Rows are points. The points of each table are mixes of a few directions, plus a little noise. How many directions does each table use, and how many do they share? Where both have some left over, give the other angles between the two spaces (their principal angles), to ten degrees, smallest first.

First (4 x 3):
[[-22 -20 -26]
 [ -2  57  11]
 [ 51 -19  44]
 [-27 -18 -29]]
Second (5 x 3):
[[-27 -19 -30]
 [ 40 -60  24]
 [ 15  53  26]
 [-10 -20 -14]
 [-18  45  -7]]
Directions: first 2, second 2, shared 2

First (6 x 4):
[[-12   5  -2   6]
 [-46  18  -9  27]
 [ 52 -21  11 -30]
 [-60  24 -13  35]
 [ 34 -14   7 -20]
 [ 32 -12   7 -18]]
Second (6 x 4):
[[-39  43 -42  39]
 [ 15 -16  16 -15]
 [ 26 -28  28 -25]
 [ 14 -16  15 -14]
 [-31  34 -32  30]
 [ 15 -16  15 -14]]
Directions: first 1, second 1, shared 0; angles 30

First (10 x 8):
[[  2  -4 -35  -4  11   6  -5   8]
 [-18  19  10   3 -30 -25   2  -5]
 [ -8  13  37   8  -2  -8   0   9]
 [  5 -12 -31  -7   2  -2   9   3]
 [  2   1  30  -6   2   4  -5  14]
 [  4 -12  14  14  21 -14  34  15]
 [ 11  -9  25 -32 -29  13 -17   1]
 [ -2   3 -35  13  16   5  -4 -12]
 [  9 -16   3  16   6  -1  23 -32]
 [ -4  16 -18  -5   4  20 -38   0]]
Second (7 x 8):
[[-18   1   1 -13   8  -9  -6  -6]
 [  4  -2   2   4  -6   5   2   7]
 [  6 -12  16  15 -32  21   9  39]
 [ -6  -1   3  -3  -2   0  -1   4]
 [ 60  12 -25  27  13   4  11 -32]
 [-38   3   1 -26  17 -18 -13 -12]
 [ -8   0   2  -5   1  -3  -2   1]]
Directions: first 5, second 2, shared 0; angles 40, 70

First (7 x 9):
[[ -4  -8  16 -10 -12  -8   3  -8  -8]
 [-13 -28  60 -39 -44 -30  11 -30 -29]
 [ -5 -12  24 -16 -18 -12   5 -12 -12]
 [ -2  -3   6  -4  -4  -3   1  -3  -3]
 [ -1  -2   4  -2  -3  -2   1  -2  -2]
 [ 12  25 -52  34  38  26 -10  26  25]
 [ 13  28 -58  38  43  30 -11  29  29]]
Second (8 x 9):
[[ 22  11 -19  21  34 -19  -5   1  -3]
 [ 11  31 -15  27  14 -20   0  14 -17]
 [  4  14  -6  24   9  -1 -17  -5  -5]
 [ 16  10 -14 -12  14 -30  33  28 -12]
 [-35 -47  35 -40 -47  49 -10 -29  26]
 [-22 -52  26 -39 -25  40  -8 -30  30]
 [  2   0  -2   8   6   2  -8  -6   2]
 [  3  34  -8  12  -4 -21  15  27 -23]]
Directions: first 1, second 3, shared 0; angles 50

First (10 x 11):
[[  7   2   9   9 -12  -8   0  -5   1  -5  14]
 [  6  -2  15  -2  -2  -1  -1 -13  -3   2  15]
 [  0  -1   3   1  -4   1  -2  -1  -6   2  -4]
 [  7   5 -14  15  -9 -20  -4   9  -9 -11  23]
 [ -6   1  -4   1  -3   9   9   6  14  -2 -26]
 [  7   0  -7  -5  11   0   7  -9   6  -5  17]
 [-28   0 -20  -8  13  18   1  33  19  10 -60]
 [  6  -2   6  -4   0   4   2 -14  -7   0   6]
 [ -3  -3  17  -4   5  -4  -9   0   2  10  12]
 [  3  -2  -4  -2   1   1  -3  -6 -18   0   2]]
Second (10 x 11):
[[  1   7  10   8  -9  -9   5  13  35  -3  -5]
 [  2  -5  -9  -7  11   6   2 -14 -17  -2  12]
 [  6  -2  14 -14   3  12  -3 -13 -14  10 -19]
 [ -6  -5 -15 -12  11  17  -1  -5 -24   4 -22]
 [-18  -2 -19  -6  29   5  10  15  37  -1  11]
 [ 11   1  -2   0  -7   2   4 -12 -13  -6  -4]
 [ -4   3  12   9 -14 -10  -9  13   2   4  -3]
 [  0   0  14   8 -12 -10 -13   3 -15   6  10]
 [  9   5  -6  12  -9 -11  10   0  17 -15  19]
 [ -1  -1   3   1  -2  -1  -4   0  -8   2   1]]
Directions: first 5, second 5, shared 4; angles 30

First (8 x 14):
[[  6  12  -5  24  20 -12 -11   1 -15  -5 -22  31  -9   9]
 [-13   6  -1 -23 -29  10  11   5   9  11  25 -14  -7  -1]
 [  4  26  -9  35  26 -18 -16   5 -24  -5 -31  53 -19  16]
 [ -1  27  -9  24  13 -14 -11   6 -19  -1 -20  44 -20  14]
 [  3 -34  11 -25 -11  15  11  -8  21  -1  20 -52  26 -17]
 [  0  12  -4  11   6  -6  -5   3  -8   0  -9  20  -9   6]
 [  3 -17   5  -9  -2   6   4  -5   9  -2   7 -24  14  -8]
 [ -2 -32  11 -36 -24  20  17  -6  26   4  31 -60  24 -18]]
Second (8 x 14):
[[-19  22 -33 -35  18   4  27   5   0  15  20 -17   2  13]
 [ 25 -20  15  27 -34  -3 -18  -8  -2 -13 -21  25  -9   0]
 [ 17 -31   3  23 -33 -10  -7   3 -14   6 -25  22  13  22]
 [ -1  23 -10 -15   9  10   7 -12   8 -11  12  -1 -19  -6]
 [-25  30 -33 -42  25   4  29  10  10  15  30 -31  -1  -3]
 [-12   5 -16 -18  -5  -8  12  20  14  15  17 -28   3 -16]
 [  1  -4  31  18  13   1 -19  -3   2 -12  -5   2   0 -18]
 [ 14 -25  45  42   7   1 -31 -13 -18 -15 -29  30  11   7]]
Directions: first 2, second 4, shared 0; angles 40, 60

First (8 x 18):
[[  1  21 -13   8  -5 -14 -25 -14  11   6  -3   4  27   5 -17  -7 -19   5]
 [-26   7  -9   7  -1 -18 -22 -14 -14  18   5  19  30 -13  -1  11 -40   8]
 [ 31  18 -23   1   8   5  18   6  31 -11 -12  -9 -19  13   3 -44  14  -4]
 [-15 -22  16  -3  -2   6   5   3 -13   6   4   3  -1  -8  11  18  -1  -2]
 [-24 -19   9  -3   4   0   8   3 -24   9   7  12  -3 -16  18  18 -13   1]
 [  2 -13  11  -7   2  10  17  10  -8  -7   2  -5 -21  -1   8   6  18  -3]
 [ 15   0  10   3 -11   8 -14  -5  23  -3  -5 -14  11  17 -17  -3  17  -4]
 [ 16   8   0  -7   4   2  14  11  -6 -19   2 -10 -25   4  -6  -1  24   0]]
Second (10 x 18):
[[ -4   9  -5  -2  -1 -22  -1 -12   5  -2   4   3  -5   4 -15   7   2   6]
 [-13 -28   8  -5   0  -5  21  -9  20  12  -1   3 -15   3  14  -1   8  -4]
 [  2 -31  13   1   2  39  12  18   0   8  -9  -4   1  -7  34 -12  -1 -12]
 [ -5 -18   6  -2   1   6  11  -1   8   7  -2   1  -7   0  13  -3   3  -4]
 [ 23  57 -16   8   0   3 -41  14 -37 -24   3  -6  29  -6 -29   3 -14   9]
 [ -4 -18   6  -1   1   9  11   2   7   7  -3   1  -5  -1  14  -4   3  -5]
 [ -2  -2   0  -1   0  -5   3  -4   4   1   1   1  -3   2  -1   1   2   1]
 [ -9 -13   2  -3  -1 -10  12 -10  13   7   1   3 -10   4   3   1   5  -1]
 [ 11  60 -21   2  -2 -36 -33 -10 -20 -21  10   0  15   3 -48  13  -7  17]
 [  1 -16   7   1   1  20   6   9   0   4  -4  -2   0  -4  17  -6   0  -6]]
Directions: first 4, second 2, shared 1; angles 90

First (11 x 24):
[[  2   2 -12 -21   2   9  12  17   3 -41 -30 -28  27 -30 -16  14  -5 -10
  -24 -10 -39   9 -37  17]
 [ 34  25   8  48  -6 -23  -2 -17  -2  24  -1  23 -42  34  23  22  10  40
    6  16   9  14  32   2]
 [-25  -8  20 -29 -12 -15  -8   5  12   3  21  11  -7  -2   3  -4  15   6
   15   6  37 -10  22  -8]
 [ -9  -9  19  -1   7  14  -3  -3   9  11  16   5   0   1   0 -14 -18 -26
    5  -9   5 -26  -6 -11]
 [ -1 -11  25  -9  23  -6  -5 -17  30  45  29   0 -18   6  22  -8 -21 -14
    3  -9  34 -30  30   2]
 [  8  12 -25 -16 -18  -8   8  26 -14 -60 -45 -20  26 -30 -20  27  20  22
  -22   1 -38  41 -33  20]
 [ 34  -5 -37  17   3  -1 -24  28 -39 -14 -34 -11  38 -41 -14  -3 -12  11
  -23 -26 -25  58 -33  18]
 [-16  -2  -1  -1   5  11  12 -17   5  13  14   1  -9  22   3 -10   2 -12
   11  11   5 -22  11 -10]
 [-15   2 -21  -4   3  -2  16 -22  -1  17  10  -2 -13  31   7  -3  20   9
   13  24  11  -6  29  -3]
 [ 20   4 -14  45   5  14  -7  -8 -26  19  -1  13  -3  17   1 -13 -11  -1
    5  -2 -12  10  -6  -9]
 [-34  -9  38 -29 -12   9   0   9  20 -17  20   8   1  -8  -9  -9  -2 -26
   11  -2  13 -37  -9 -18]]
Second (10 x 24):
[[-51 -19  23 -20 -13  40   1   8  -2 -18  28  14  18   1 -26 -38  -7 -54
   24  -3   0 -49 -30 -39]
 [ -5  -2   3  -2  -1   4   0   1   0  -2   3   1   2   0  -2  -5  -1  -5
    3   0   0  -5  -3  -4]
 [-56 -21  26 -22 -13  44   1   9  -3 -20  31  15  20   1 -28 -41  -7 -59
   25  -3   0 -54 -34 -42]
 [ 49  18 -23  19  11 -38  -1  -8   2  17 -25 -13 -18  -1  24  35   7  51
  -21   2  -1  46  29  36]
 [ 16   6  -7   6   3 -13   0  -2   1   6  -9  -4  -6   0   9  12   2  17
   -7   1   0  15   9  12]
 [ -1   0   0  -1  -1   1  -1   1  -1  -1   1   1   1   0  -1  -2   0  -1
    1   0   0  -1  -1  -1]
 [-34 -12  16 -13  -8  26   0   5  -2 -12  18   8  12   1 -16 -24  -4 -35
   15  -2   0 -32 -20 -25]
 [  0   0   1   0   1   0   0   0   0   0   1   0  -1   0   0  -1   0   0
    0   0   0   0   0   0]
 [ 55  20 -26  20  13 -42  -1  -9   2  19 -30 -15 -20   0  27  40   7  58
  -25   3   0  52  33  41]
 [ 30  11 -14  11   7 -23  -1  -4   2  11 -16  -8 -11   0  15  22   4  31
  -13   1   0  27  18  22]]
Directions: first 6, second 1, shared 1
